Rows are points. Each table stands for the endless flat space through its points: a line for two points, a plane for three, and so on. Write the one point that lies in both, or say that there is none.

First (2 x 3):
+0.18  +0.20  -0.17
+0.06  +0.12  -0.19
Second, 2 rows:
+0.03  -0.04  -0.26
+0.02  +0.00  -0.24
They share: +0.00  +0.08  -0.20

First:
+0.07  +0.14  -0.08  +0.08  +0.01  +0.03
+0.06  +0.11  -0.11  +0.06  +0.08  +0.04
+0.28  -0.07  -0.11  -0.28  -0.02  +0.00
Second (2 x 6):
+0.17  -0.02  -0.20  -0.10  +0.06  +0.03
+0.18  -0.03  -0.26  -0.07  +0.02  +0.03
They share: +0.16  -0.01  -0.14  -0.13  +0.10  +0.03

First, 5 rows:
-0.10  -0.42  +0.12  -0.28  -0.48  -0.12  -0.04  +0.13
+0.08  -0.39  +0.23  -0.31  -0.34  -0.11  -0.06  +0.27
-0.27  -0.21  +0.38  -0.18  +0.18  +0.59  +0.14  -0.09
-0.15  -0.38  +0.30  -0.32  -0.13  +0.28  +0.07  +0.10
-0.23  -0.03  +0.33  +0.13  +0.03  +0.29  +0.03  -0.26
Second, 2 rows:
-0.29  -0.45  +0.35  -0.29  +0.00  +0.33  +0.07  -0.06
+0.01  -0.10  +0.10  -0.14  -0.15  +0.08  -0.03  +0.14
They share: -0.11  -0.24  +0.20  -0.20  -0.09  +0.18  +0.01  +0.06

First, 5 rows:
-0.17  +0.33  +0.29  -0.22  +0.27  +0.32  -0.41  -0.19  +0.07  +0.12  -0.22
+0.17  +0.36  +0.04  +0.03  +0.04  +0.05  -0.07  -0.09  +0.06  +0.19  -0.14
+0.03  +0.17  -0.06  +0.18  +0.30  +0.03  -0.33  -0.52  -0.02  -0.11  -0.32
+0.41  +0.37  -0.23  +0.02  -0.17  +0.08  +0.09  -0.21  +0.15  +0.24  -0.18
+0.33  +0.30  -0.08  -0.11  -0.20  +0.33  -0.07  +0.01  +0.06  +0.35  -0.22
Second, 3 rows:
+0.04  +0.22  +0.04  -0.09  +0.27  +0.12  -0.31  -0.22  +0.20  -0.01  -0.27
+0.14  +0.36  +0.10  -0.09  +0.25  +0.20  -0.27  -0.34  +0.06  +0.11  -0.19
+0.19  +0.37  +0.07  +0.06  +0.03  +0.27  -0.19  -0.31  -0.19  +0.26  -0.18
They share: +0.09  +0.25  +0.03  +0.01  +0.12  +0.18  -0.25  -0.22  +0.01  +0.11  -0.25

First, 3 rows:
+0.00  -0.05  +0.26  -0.40  -0.03  +0.24  -0.18  +0.07  +0.12  +0.27  +0.27  +0.26
+0.50  +0.39  -0.03  +0.16  +0.12  +0.23  -0.02  +0.07  +0.30  +0.23  +0.10  +0.09
+0.33  +0.23  +0.17  -0.02  +0.16  +0.08  +0.04  -0.06  +0.14  +0.15  +0.15  +0.14
Second:
+0.24  +0.24  +0.00  -0.17  +0.12  +0.16  -0.13  +0.28  +0.18  +0.18  -0.01  +0.35
+0.35  +0.11  +0.07  -0.20  -0.01  +0.23  -0.06  +0.01  +0.30  +0.16  +0.25  +0.09
+0.50  +0.04  +0.24  -0.23  -0.04  +0.16  +0.01  -0.02  +0.24  +0.02  +0.33  +0.17
+0.01  +0.24  -0.27  -0.23  +0.22  +0.28  -0.21  +0.23  +0.30  +0.28  -0.16  +0.24
They share: no point

First, 5 rows:
+0.21  -0.06  -0.24  +0.15  -0.14  +0.30  -0.23  -0.13  +0.12  +0.01  -0.08  +0.05  -0.01  +0.01
+0.24  -0.26  -0.16  +0.46  +0.00  +0.16  -0.52  -0.29  +0.19  +0.06  -0.47  +0.24  -0.15  -0.31
+0.17  -0.17  -0.05  -0.11  -0.02  +0.45  -0.20  +0.07  +0.01  -0.08  -0.04  +0.15  +0.31  +0.14
+0.38  +0.09  -0.27  +0.14  -0.28  +0.09  -0.19  -0.07  +0.40  -0.09  +0.11  +0.16  -0.07  +0.18
+0.26  +0.01  -0.17  -0.02  -0.04  +0.43  -0.28  +0.06  +0.04  -0.10  -0.05  +0.20  +0.15  +0.09
Second, 2 rows:
+0.21  -0.12  -0.33  +0.27  -0.10  +0.31  -0.03  -0.21  +0.41  +0.11  -0.20  +0.19  +0.03  +0.19
+0.22  -0.07  -0.30  +0.24  -0.15  +0.27  -0.10  -0.20  +0.34  +0.06  -0.15  +0.14  -0.02  +0.13
They share: no point

First, 4 rows:
+0.13  -0.13  -0.32  -0.06  -0.45  +0.23  -0.20  +0.02  +0.26  +0.00  -0.18  +0.09  +0.12  -0.63  +0.06  -0.08  -0.30  -0.17  -0.16  -0.38
+0.33  -0.04  -0.29  +0.04  -0.22  +0.20  -0.16  +0.30  -0.01  -0.34  -0.12  +0.33  -0.07  +0.03  -0.21  +0.04  -0.09  +0.35  -0.15  -0.08
+0.00  -0.22  -0.33  -0.09  -0.38  +0.31  -0.24  -0.06  +0.35  -0.01  -0.18  -0.01  +0.15  -0.57  +0.12  -0.13  -0.38  -0.25  -0.11  -0.45
-0.08  -0.25  -0.17  +0.03  -0.24  +0.32  -0.32  -0.07  +0.41  -0.18  -0.09  +0.00  +0.12  -0.42  +0.15  -0.20  -0.42  -0.20  -0.07  -0.47
Second, 5 rows:
+0.13  -0.18  -0.11  +0.04  -0.22  +0.42  -0.13  +0.32  +0.23  -0.53  +0.05  +0.12  -0.02  -0.06  -0.19  -0.01  -0.18  -0.03  -0.24  -0.37
+0.21  -0.10  -0.17  +0.00  -0.43  +0.20  -0.22  -0.03  +0.06  -0.10  -0.28  +0.25  +0.12  -0.30  -0.07  +0.06  -0.10  +0.32  -0.08  -0.09
+0.33  -0.20  -0.55  -0.05  -0.03  +0.35  -0.16  +0.17  +0.01  -0.15  -0.20  +0.19  +0.07  -0.11  -0.22  +0.04  -0.08  +0.13  -0.38  -0.31
+0.16  +0.13  -0.20  +0.13  -0.35  +0.09  -0.31  +0.32  +0.01  -0.09  -0.24  +0.40  -0.29  -0.29  -0.11  -0.30  -0.34  +0.20  +0.20  +0.06
+0.25  -0.18  -0.11  +0.00  -0.48  +0.01  -0.14  -0.06  +0.42  -0.49  +0.15  +0.11  +0.33  -0.22  +0.27  +0.24  -0.19  +0.18  -0.26  -0.42
They share: +0.22  -0.09  -0.26  +0.03  -0.27  +0.22  -0.20  +0.18  +0.12  -0.25  -0.12  +0.23  +0.00  -0.19  -0.09  -0.03  -0.19  +0.15  -0.14  -0.21

First (4 x 24):
+0.26  -0.41  +0.13  +0.06  -0.34  -0.07  +0.43  +0.15  -0.10  -0.23  +0.07  -0.48  +0.03  +0.12  -0.02  -0.12  -0.21  +0.10  -0.12  +0.18  +0.10  -0.08  -0.09  +0.08
+0.16  -0.21  +0.13  +0.12  -0.36  +0.05  +0.39  -0.05  -0.16  -0.25  -0.09  -0.28  +0.25  +0.02  +0.18  -0.24  -0.19  +0.04  -0.12  +0.12  +0.04  -0.02  -0.21  -0.06
-0.01  -0.13  -0.23  +0.28  -0.23  +0.00  +0.18  -0.08  -0.20  -0.04  -0.31  -0.05  +0.13  +0.18  +0.29  -0.09  -0.14  +0.05  -0.02  +0.25  +0.24  -0.21  -0.24  +0.02
-0.05  -0.27  -0.19  +0.38  -0.11  -0.14  +0.20  +0.00  +0.06  +0.04  -0.33  -0.09  -0.13  +0.22  +0.17  -0.07  -0.14  -0.03  -0.28  +0.25  +0.24  -0.25  -0.20  -0.02
Second (3 x 24):
+0.05  -0.07  -0.40  +0.24  -0.44  +0.06  +0.33  +0.18  -0.36  -0.07  +0.07  -0.36  -0.06  +0.22  +0.42  -0.24  -0.04  +0.13  -0.15  +0.24  +0.36  -0.09  -0.01  +0.13
+0.01  +0.03  -0.40  +0.26  -0.52  +0.00  +0.43  +0.18  -0.34  -0.09  -0.05  -0.40  -0.08  +0.14  +0.36  -0.26  -0.10  +0.27  -0.07  +0.36  +0.38  -0.03  -0.09  +0.27
+0.05  -0.15  -0.12  +0.20  -0.32  -0.14  +0.33  -0.02  -0.16  -0.11  -0.41  -0.20  +0.10  +0.10  +0.02  +0.00  -0.28  +0.29  +0.21  +0.44  +0.24  -0.17  -0.33  +0.29
They share: +0.09  -0.23  -0.19  +0.19  -0.27  -0.03  +0.23  +0.03  -0.23  -0.08  -0.17  -0.20  +0.08  +0.21  +0.18  -0.04  -0.16  +0.11  +0.04  +0.27  +0.25  -0.21  -0.17  +0.11

First, 5 rows:
-0.21  -0.03  +0.01  +0.19  -0.34  -0.09  -0.02  +0.10  +0.33  +0.31  +0.56  +0.28  -0.09  +0.02  -0.19  -0.13  +0.12  +0.22  +0.37  -0.64  -0.08  +0.24  -0.26  -0.50
-0.22  +0.15  -0.20  +0.07  -0.19  -0.16  +0.13  -0.09  +0.34  -0.10  +0.17  +0.19  -0.44  -0.17  -0.06  -0.39  -0.12  +0.07  +0.25  -0.26  +0.29  -0.04  -0.30  -0.35
+0.48  -0.05  +0.55  +0.31  -0.17  -0.06  +0.13  +0.07  +0.45  +0.05  +0.22  +0.03  +0.07  -0.08  +0.32  +0.06  -0.37  +0.30  +0.47  -0.09  +0.17  +0.30  -0.45  -0.09
+0.03  -0.18  +0.21  +0.17  -0.21  -0.21  +0.15  -0.19  +0.15  +0.25  +0.14  +0.28  -0.15  -0.07  +0.06  -0.09  -0.09  +0.32  +0.18  -0.31  +0.14  +0.19  -0.15  -0.15
+0.04  -0.04  +0.23  -0.03  -0.64  -0.14  +0.02  +0.22  +0.47  +0.11  +0.00  -0.01  -0.59  -0.05  +0.21  +0.02  -0.02  +0.28  +0.52  -0.40  +0.43  +0.33  -0.26  -0.18
Second:
-0.02  -0.13  +0.32  +0.19  -0.06  -0.35  +0.01  -0.09  +0.13  -0.04  -0.10  +0.22  -0.68  +0.03  +0.35  -0.41  +0.29  +0.46  +0.08  -0.41  +0.02  +0.34  +0.13  -0.24
-0.04  -0.15  +0.08  -0.09  -0.32  -0.35  -0.03  -0.21  +0.33  +0.04  +0.14  +0.18  -0.26  -0.01  +0.03  -0.13  -0.17  +0.34  +0.16  -0.25  +0.30  +0.22  -0.13  -0.16
-0.03  +0.08  -0.01  +0.04  -0.33  -0.26  +0.11  -0.09  +0.19  +0.15  +0.22  +0.31  -0.09  -0.04  -0.09  -0.12  -0.31  +0.14  +0.17  -0.36  +0.28  +0.24  -0.05  -0.01
+0.42  +0.15  +0.25  +0.34  -0.28  +0.14  +0.15  +0.21  +0.41  +0.23  +0.26  +0.23  -0.28  -0.24  +0.01  -0.04  -0.14  +0.40  +0.65  -0.40  +0.22  +0.00  -0.58  -0.11
-0.12  -0.07  +0.09  +0.06  -0.10  -0.42  +0.19  -0.15  +0.05  +0.07  +0.02  +0.35  -0.30  +0.20  +0.01  -0.08  -0.16  +0.04  +0.01  -0.32  +0.10  +0.44  +0.16  -0.11
They share: no point

First:
+0.37  +0.25  -0.03  -0.39  -0.22  -0.32  -0.12  -0.04  -0.42  +0.12  -0.24  +0.13  +0.19  +0.30  -0.55  -0.50  -0.14  -0.07  +0.24  -0.03  +0.00  -0.29  +0.58  -0.05
-0.10  -0.22  +0.29  +0.11  -0.05  -0.22  -0.28  +0.01  -0.35  +0.00  +0.17  -0.41  -0.23  +0.01  -0.20  -0.11  +0.55  +0.01  -0.23  +0.07  +0.28  -0.11  +0.29  -0.27
+0.68  +0.23  +0.10  -0.36  -0.12  -0.11  +0.37  -0.12  -0.10  +0.25  -0.39  -0.02  +0.47  -0.04  -0.23  -0.02  -0.42  -0.02  -0.28  -0.23  +0.18  +0.10  +0.25  +0.24
-0.24  -0.18  +0.56  +0.39  -0.06  -0.21  -0.27  -0.22  -0.08  +0.13  +0.22  -0.66  -0.38  -0.15  +0.01  -0.11  +0.69  -0.18  -0.58  +0.26  +0.52  -0.16  +0.11  -0.10
+0.31  +0.07  +0.53  -0.45  +0.00  +0.09  -0.08  -0.29  +0.02  +0.13  -0.08  +0.13  +0.21  +0.03  -0.19  -0.15  -0.22  -0.25  -0.31  -0.01  -0.15  +0.13  +0.11  +0.23
+0.29  +0.23  +0.00  -0.11  -0.17  -0.41  -0.03  +0.01  -0.49  +0.07  -0.17  -0.20  +0.00  +0.26  -0.40  -0.34  +0.02  -0.14  +0.01  -0.20  +0.34  -0.38  +0.48  -0.12
Second, 7 rows:
-0.11  +0.12  +0.35  -0.22  +0.04  -0.04  +0.26  -0.01  -0.44  +0.33  -0.04  -0.32  -0.12  +0.22  -0.55  +0.29  -0.13  -0.31  -0.06  -0.10  -0.06  -0.17  +0.11  -0.11
+0.52  +0.00  +0.12  -0.28  -0.24  -0.50  +0.05  -0.53  -0.29  +0.34  -0.10  -0.22  +0.27  +0.29  -0.05  -0.45  -0.11  +0.11  -0.22  +0.09  +0.16  +0.09  +0.43  -0.27
+0.40  +0.39  +0.28  -0.19  +0.01  -0.27  +0.18  -0.18  -0.07  +0.36  +0.00  -0.38  +0.00  +0.00  -0.29  -0.27  -0.25  +0.09  -0.43  -0.11  +0.02  +0.30  +0.23  +0.17
+0.12  -0.20  +0.60  +0.26  +0.10  +0.13  +0.10  +0.04  -0.19  +0.23  -0.37  -0.17  -0.37  -0.09  -0.21  -0.02  +0.05  -0.25  -0.57  -0.35  +0.42  -0.17  +0.60  -0.01
+0.41  +0.33  +0.09  -0.17  -0.26  -0.27  -0.13  -0.36  -0.06  +0.34  -0.23  +0.06  -0.02  +0.14  -0.28  -0.28  +0.27  +0.04  -0.18  +0.02  +0.39  +0.01  +0.44  +0.06
+0.30  +0.12  +0.26  -0.08  -0.04  -0.12  +0.10  -0.41  -0.20  +0.31  -0.24  +0.16  +0.00  -0.01  -0.26  -0.14  +0.24  -0.17  -0.39  -0.15  +0.40  -0.16  +0.51  -0.14
+0.34  -0.41  +0.40  -0.03  -0.16  -0.31  -0.03  +0.08  -0.20  +0.14  +0.01  -0.76  +0.06  +0.17  +0.05  -0.35  -0.44  +0.02  -0.19  +0.07  -0.03  +0.02  +0.24  -0.09
They share: no point

First (3 x 24):
-0.19  -0.18  +0.06  +0.38  +0.06  -0.24  +0.10  -0.03  -0.10  -0.03  -0.18  -0.20  +0.02  -0.04  +0.06  +0.01  +0.06  +0.31  +0.02  +0.06  +0.05  +0.11  -0.23  +0.09
-0.31  -0.22  +0.05  +0.26  +0.21  -0.23  +0.09  -0.09  -0.10  -0.16  -0.08  -0.22  +0.10  -0.09  +0.01  -0.20  +0.10  +0.17  -0.08  +0.01  +0.15  +0.09  -0.22  +0.04
-0.23  -0.03  +0.22  +0.13  +0.04  -0.33  +0.33  -0.33  +0.11  +0.02  -0.24  -0.23  +0.21  +0.13  +0.02  -0.06  -0.09  +0.17  -0.20  -0.12  -0.01  +0.01  -0.32  -0.16
Second, 6 rows:
-0.11  -0.39  +0.41  +0.48  +0.18  -0.31  -0.10  -0.32  -0.01  -0.10  -0.06  -0.23  -0.01  -0.20  +0.26  -0.12  -0.31  +0.03  -0.22  -0.03  -0.09  +0.30  -0.51  -0.08
-0.39  -0.39  +0.31  +0.25  +0.30  -0.41  +0.01  -0.23  +0.07  -0.17  +0.10  -0.14  -0.06  -0.21  +0.18  +0.25  -0.14  +0.10  -0.14  +0.03  -0.14  -0.02  -0.38  -0.14
-0.78  -0.19  +0.22  +0.30  +0.15  -0.08  +0.20  -0.35  -0.24  +0.26  -0.18  +0.14  +0.04  +0.05  -0.04  -0.30  -0.23  -0.04  +0.12  +0.50  +0.35  -0.03  +0.10  +0.56
-0.14  -0.22  +0.14  +0.44  -0.08  -0.35  -0.21  +0.05  +0.35  +0.04  -0.09  -0.24  +0.20  -0.28  +0.31  -0.14  +0.06  +0.35  -0.11  -0.08  +0.20  +0.21  -0.72  -0.20
-0.65  -0.30  +0.34  +0.36  +0.08  -0.10  +0.02  -0.26  -0.05  +0.30  -0.05  +0.13  +0.02  -0.16  +0.18  -0.14  -0.29  +0.07  +0.08  +0.47  +0.26  +0.01  -0.17  +0.39
-0.19  -0.06  -0.23  +0.18  +0.13  -0.26  +0.27  +0.07  -0.06  -0.20  -0.35  -0.42  +0.37  +0.21  -0.12  -0.32  +0.22  +0.31  -0.15  -0.35  +0.00  +0.11  -0.16  -0.02
They share: no point

First:
-0.07  -0.40  +0.29  -0.04  +0.40  +0.19  +0.05  +0.30  +0.25  +0.19  -0.18  -0.12  -0.04  -0.03  -0.39  -0.23  -0.23  +0.38  -0.08  +0.05  +0.06  -0.09  +0.07  -0.17
+0.07  -0.41  +0.21  +0.04  +0.35  +0.13  +0.03  +0.14  +0.21  +0.18  -0.09  -0.06  -0.02  -0.02  -0.23  -0.12  -0.23  +0.32  +0.10  +0.00  +0.15  +0.03  +0.15  +0.05
+0.29  -0.14  +0.42  -0.11  +0.08  -0.09  -0.06  +0.04  +0.32  +0.02  -0.07  -0.04  -0.12  -0.22  +0.01  -0.05  +0.01  +0.33  -0.07  +0.22  -0.21  -0.23  +0.46  +0.24
+0.30  -0.23  +0.06  +0.16  -0.22  -0.34  -0.15  -0.09  -0.20  +0.10  +0.01  +0.13  -0.22  -0.33  +0.31  -0.01  +0.22  -0.17  +0.12  +0.23  +0.06  -0.01  +0.23  +0.34
Second:
+0.18  -0.29  +0.24  -0.03  -0.10  +0.01  -0.04  +0.45  -0.03  +0.12  +0.10  -0.01  -0.21  -0.47  +0.20  -0.29  +0.12  -0.07  +0.12  +0.46  -0.08  -0.25  +0.18  -0.03
+0.10  -0.27  +0.20  -0.05  +0.02  -0.13  -0.06  +0.23  -0.07  +0.14  -0.10  +0.05  -0.21  -0.29  +0.02  -0.13  +0.10  -0.07  +0.06  +0.30  -0.06  -0.11  +0.12  +0.09
+0.18  +0.01  -0.18  +0.27  -0.04  +0.01  -0.40  +0.09  +0.27  +0.00  -0.14  -0.13  -0.03  -0.11  +0.02  -0.11  +0.06  +0.35  -0.30  +0.16  -0.02  +0.05  +0.30  -0.09
They share: no point

First, 2 rows:
+0.11  +0.13  +0.40  +0.10  +0.02  -0.18  +0.16  -0.07  -0.29  -0.18  +0.47  -0.05  +0.34  +0.13  +0.26  -0.11  +0.07  +0.11  +0.11  +0.41  -0.11  +0.36  -0.33  -0.12
-0.14  -0.12  +0.10  +0.30  -0.18  -0.23  -0.19  -0.42  -0.24  +0.12  +0.12  -0.05  -0.01  +0.23  +0.21  -0.21  -0.03  +0.31  -0.09  +0.11  +0.24  +0.21  -0.23  +0.18
Second (5 x 24):
+0.35  +0.35  +0.06  +0.46  -0.31  -0.07  -0.01  -0.39  -0.36  +0.17  +0.19  -0.31  +0.21  +0.27  +0.51  +0.17  -0.01  +0.18  +0.09  +0.11  +0.15  -0.02  -0.29  +0.22
+0.18  +0.26  +0.06  +0.28  -0.06  -0.13  -0.09  -0.32  -0.14  -0.10  +0.18  -0.08  -0.07  +0.23  +0.42  +0.23  -0.04  +0.34  -0.29  +0.44  -0.06  +0.12  -0.25  -0.04
-0.15  +0.03  +0.44  +0.24  +0.29  -0.07  -0.09  -0.03  -0.42  -0.21  +0.07  +0.47  +0.15  +0.01  +0.33  -0.09  -0.07  +0.42  -0.05  +0.61  +0.05  +0.30  -0.13  -0.26
+0.08  -0.07  +0.43  +0.39  -0.07  -0.11  +0.17  -0.11  -0.43  +0.24  +0.17  +0.02  +0.32  +0.26  +0.26  -0.34  -0.10  +0.06  +0.46  +0.02  +0.32  +0.22  -0.05  +0.22
-0.23  -0.32  +0.10  -0.05  -0.14  -0.45  -0.06  -0.38  +0.15  -0.09  +0.45  -0.22  -0.19  +0.32  -0.07  -0.35  +0.04  +0.19  -0.32  +0.20  -0.05  +0.49  -0.31  +0.08
They share: -0.04  -0.02  +0.22  +0.22  -0.10  -0.21  -0.05  -0.28  -0.26  +0.00  +0.26  -0.05  +0.13  +0.19  +0.23  -0.17  +0.01  +0.23  -0.01  +0.23  +0.10  +0.27  -0.27  +0.06

First (5 x 24):
+0.22  +0.50  +0.15  +0.41  -0.23  +0.33  +0.44  -0.30  -0.07  -0.05  -0.12  -0.42  +0.08  +0.23  -0.03  +0.19  -0.20  -0.42  -0.37  -0.19  +0.23  -0.55  -0.19  +0.02
+0.09  +0.00  +0.26  -0.02  +0.06  +0.76  +0.10  -0.12  +0.28  +0.03  -0.28  -0.13  +0.13  +0.39  +0.09  -0.15  -0.08  -0.13  +0.12  +0.13  -0.21  -0.41  +0.37  -0.26
-0.16  +0.17  -0.12  +0.24  -0.33  -0.17  +0.27  -0.28  +0.17  +0.05  -0.01  -0.11  +0.13  -0.02  -0.13  +0.37  -0.26  -0.14  -0.36  -0.23  +0.58  -0.22  -0.25  +0.31
-0.48  -0.04  -0.22  +0.11  -0.16  +0.19  +0.05  +0.04  +0.25  -0.29  -0.25  -0.15  -0.01  -0.21  -0.17  -0.02  +0.06  +0.13  -0.09  +0.15  +0.34  -0.42  +0.01  +0.19
+0.45  +0.42  +0.35  +0.27  -0.23  +0.42  +0.41  -0.37  +0.05  +0.26  -0.14  -0.26  +0.20  +0.51  +0.07  +0.17  -0.30  -0.56  -0.26  -0.24  +0.14  -0.40  -0.06  -0.12
Second (6 x 24):
-0.02  +0.29  -0.01  +0.33  -0.14  +0.56  +0.04  -0.59  +0.28  +0.08  +0.01  -0.44  +0.33  +0.42  +0.14  +0.17  -0.06  -0.36  -0.13  -0.02  -0.17  -0.06  +0.18  +0.18
-0.03  +0.01  +0.05  -0.01  -0.25  +0.06  -0.01  -0.22  +0.28  -0.22  -0.36  +0.10  -0.18  +0.12  +0.13  +0.07  -0.10  +0.21  +0.18  -0.22  +0.05  -0.13  -0.11  -0.28
+0.08  +0.51  +0.34  +0.01  -0.41  +0.29  +0.12  -0.44  +0.04  -0.23  -0.18  -0.28  -0.06  +0.42  -0.15  -0.13  +0.23  +0.08  +0.00  -0.23  +0.18  -0.10  -0.33  -0.13
+0.01  +0.11  +0.21  -0.06  -0.34  +0.00  +0.08  -0.20  +0.18  -0.25  -0.34  +0.10  -0.21  +0.15  +0.00  +0.00  -0.02  +0.26  +0.15  -0.29  +0.21  -0.16  -0.27  -0.30
+0.08  +0.09  -0.04  -0.25  +0.07  +0.19  +0.38  +0.22  +0.06  +0.13  -0.24  +0.08  -0.12  +0.00  -0.25  +0.07  -0.39  +0.04  -0.38  +0.07  +0.50  -0.68  +0.09  +0.01
-0.11  -0.16  -0.13  +0.22  -0.06  +0.38  +0.08  -0.41  +0.56  +0.17  -0.16  -0.19  +0.37  +0.35  +0.11  +0.33  -0.37  -0.36  -0.03  +0.05  +0.17  -0.21  +0.28  -0.01
They share: +0.00  +0.10  +0.08  +0.12  -0.14  +0.25  +0.21  -0.25  +0.22  +0.08  -0.10  -0.11  +0.15  +0.21  -0.01  +0.17  -0.22  -0.15  -0.15  -0.10  +0.20  -0.28  +0.04  +0.04

First (7 x 24):
-0.21  -0.20  -0.30  +0.28  -0.13  +0.05  -0.28  -0.15  +0.27  -0.33  +0.27  +0.39  +0.74  -0.12  +0.40  +0.12  +0.06  +0.08  +0.07  +0.13  -0.03  -0.27  -0.29  +0.06
-0.23  -0.43  -0.42  +0.31  -0.09  +0.07  +0.06  +0.45  +0.03  -0.34  +0.92  +0.38  +0.57  -0.41  +0.58  +0.16  -0.03  -0.18  +0.59  +0.08  +0.00  -0.16  -0.60  -0.16
-0.48  -0.11  +0.02  +0.32  +0.31  -0.03  -0.04  +0.35  -0.07  -0.45  +0.41  +0.38  +0.30  -0.07  +0.37  -0.15  -0.03  -0.40  +0.02  +0.23  +0.47  -0.23  +0.02  -0.05
-0.08  -0.02  -0.43  +0.36  +0.05  +0.25  -0.46  +0.02  +0.54  -0.10  +0.19  +0.24  +0.51  -0.28  +0.16  +0.18  +0.19  +0.32  -0.14  +0.02  +0.08  -0.52  -0.04  +0.19
-0.18  -0.18  -0.36  +0.24  +0.03  +0.22  -0.17  +0.51  +0.13  -0.07  +0.56  +0.30  +0.31  -0.61  +0.28  +0.05  -0.02  -0.03  +0.16  +0.04  +0.18  -0.32  -0.19  -0.17
-0.13  -0.34  -0.44  +0.24  -0.08  +0.19  -0.06  +0.34  +0.17  -0.10  +0.57  +0.27  +0.29  -0.55  +0.22  +0.19  +0.10  -0.11  +0.16  +0.03  -0.02  -0.15  -0.22  -0.17
-0.42  -0.30  +0.09  +0.49  +0.37  +0.18  +0.13  +0.04  +0.10  -0.53  -0.07  +0.04  +0.02  +0.35  +0.07  +0.05  +0.52  -0.46  -0.58  +0.32  +0.40  +0.01  +0.55  +0.38
Second, 4 rows:
-0.14  -0.39  -0.24  +0.44  +0.08  +0.22  +0.21  +0.02  +0.14  -0.06  +0.46  +0.10  +0.35  -0.41  +0.03  -0.13  -0.01  -0.37  -0.16  +0.00  +0.03  -0.26  +0.17  -0.05
+0.14  -0.32  -0.40  +0.26  -0.32  -0.24  -0.07  -0.08  +0.25  +0.27  +0.19  -0.04  +0.26  -0.49  +0.16  +0.36  -0.16  -0.11  +0.06  +0.09  -0.23  -0.17  +0.18  +0.03
-0.13  -0.31  -0.23  +0.34  -0.02  +0.10  +0.07  +0.03  +0.17  -0.04  +0.33  +0.09  +0.28  -0.38  +0.09  +0.05  +0.02  -0.24  -0.14  +0.10  +0.00  -0.18  +0.16  -0.01
-0.24  -0.23  -0.22  +0.18  -0.02  +0.12  -0.21  +0.26  +0.08  -0.22  +0.10  +0.28  +0.19  -0.25  +0.23  +0.17  +0.21  -0.13  -0.14  +0.18  +0.19  -0.06  +0.05  -0.03
They share: -0.25  -0.26  -0.19  +0.26  +0.04  +0.18  -0.07  +0.19  +0.10  -0.21  +0.22  +0.23  +0.23  -0.28  +0.16  +0.06  +0.17  -0.20  -0.18  +0.15  +0.16  -0.11  +0.09  -0.03

First, 2 rows:
+0.02  -0.01  +0.17  +0.08  -0.08  -0.23  +0.32  -0.12  +0.10  +0.05  -0.14  -0.08  -0.22  -0.07  -0.09  +0.23  +0.24  +0.14  -0.15  -0.13  -0.13  -0.18  +0.28  -0.12
-0.02  -0.02  +0.19  +0.05  -0.01  -0.17  +0.28  -0.15  +0.17  -0.01  -0.15  -0.04  -0.19  -0.10  -0.11  +0.21  +0.26  +0.15  -0.13  -0.17  -0.09  -0.18  +0.26  -0.13
Second, 2 rows:
-0.14  -0.07  +0.12  -0.04  +0.05  -0.22  +0.23  -0.20  +0.09  -0.07  -0.21  -0.14  -0.06  -0.27  -0.10  +0.29  +0.29  +0.20  -0.24  -0.13  -0.07  -0.24  +0.27  -0.03
+0.16  +0.03  +0.37  +0.11  +0.00  +0.13  +0.28  -0.20  +0.44  -0.07  -0.06  +0.06  -0.26  -0.07  -0.15  +0.09  +0.14  +0.15  +0.06  -0.48  +0.08  -0.19  +0.17  -0.38
They share: no point

First, 3 rows:
-0.06  -0.23  -0.22  +0.15  +0.12  -0.29  -0.41  +0.17  +0.38  -0.23  -0.03  +0.28  -0.33  -0.12  -0.48  +0.11  -0.21  +0.03  -0.27  -0.13  +0.33  -0.03  -0.19  +0.02
-0.48  -0.29  -0.10  -0.09  +0.18  +0.07  -0.17  +0.05  -0.04  -0.47  -0.39  -0.14  +0.09  +0.24  -0.12  +0.35  -0.21  -0.03  +0.03  -0.31  +0.33  +0.21  -0.55  -0.40
-0.09  -0.19  -0.17  +0.07  +0.13  -0.21  -0.36  +0.22  +0.26  -0.20  -0.12  +0.17  -0.33  -0.13  -0.35  +0.11  -0.22  -0.01  -0.25  -0.10  +0.26  -0.04  -0.19  +0.00
Second, 4 rows:
-0.38  -0.04  -0.27  -0.29  +0.11  -0.02  -0.14  +0.16  -0.04  -0.42  -0.46  -0.08  -0.38  -0.09  -0.03  -0.02  -0.21  +0.26  -0.20  -0.04  +0.44  -0.19  -0.19  +0.11
-0.29  +0.04  -0.04  -0.16  +0.15  -0.22  -0.12  +0.05  +0.06  -0.16  -0.44  +0.04  -0.32  -0.36  -0.36  -0.03  -0.47  +0.01  -0.20  -0.01  +0.28  -0.01  -0.18  -0.23
-0.08  -0.48  -0.39  +0.18  -0.03  +0.25  -0.52  +0.62  +0.03  -0.52  -0.10  -0.24  -0.16  +0.31  +0.21  +0.29  +0.06  -0.09  -0.25  -0.47  +0.00  -0.05  -0.44  +0.10
+0.05  -0.30  -0.12  -0.02  +0.07  +0.04  -0.54  +0.37  +0.02  -0.30  -0.34  -0.22  -0.30  +0.02  -0.12  +0.19  -0.17  -0.29  -0.10  -0.17  +0.10  +0.09  -0.52  -0.15
They share: no point
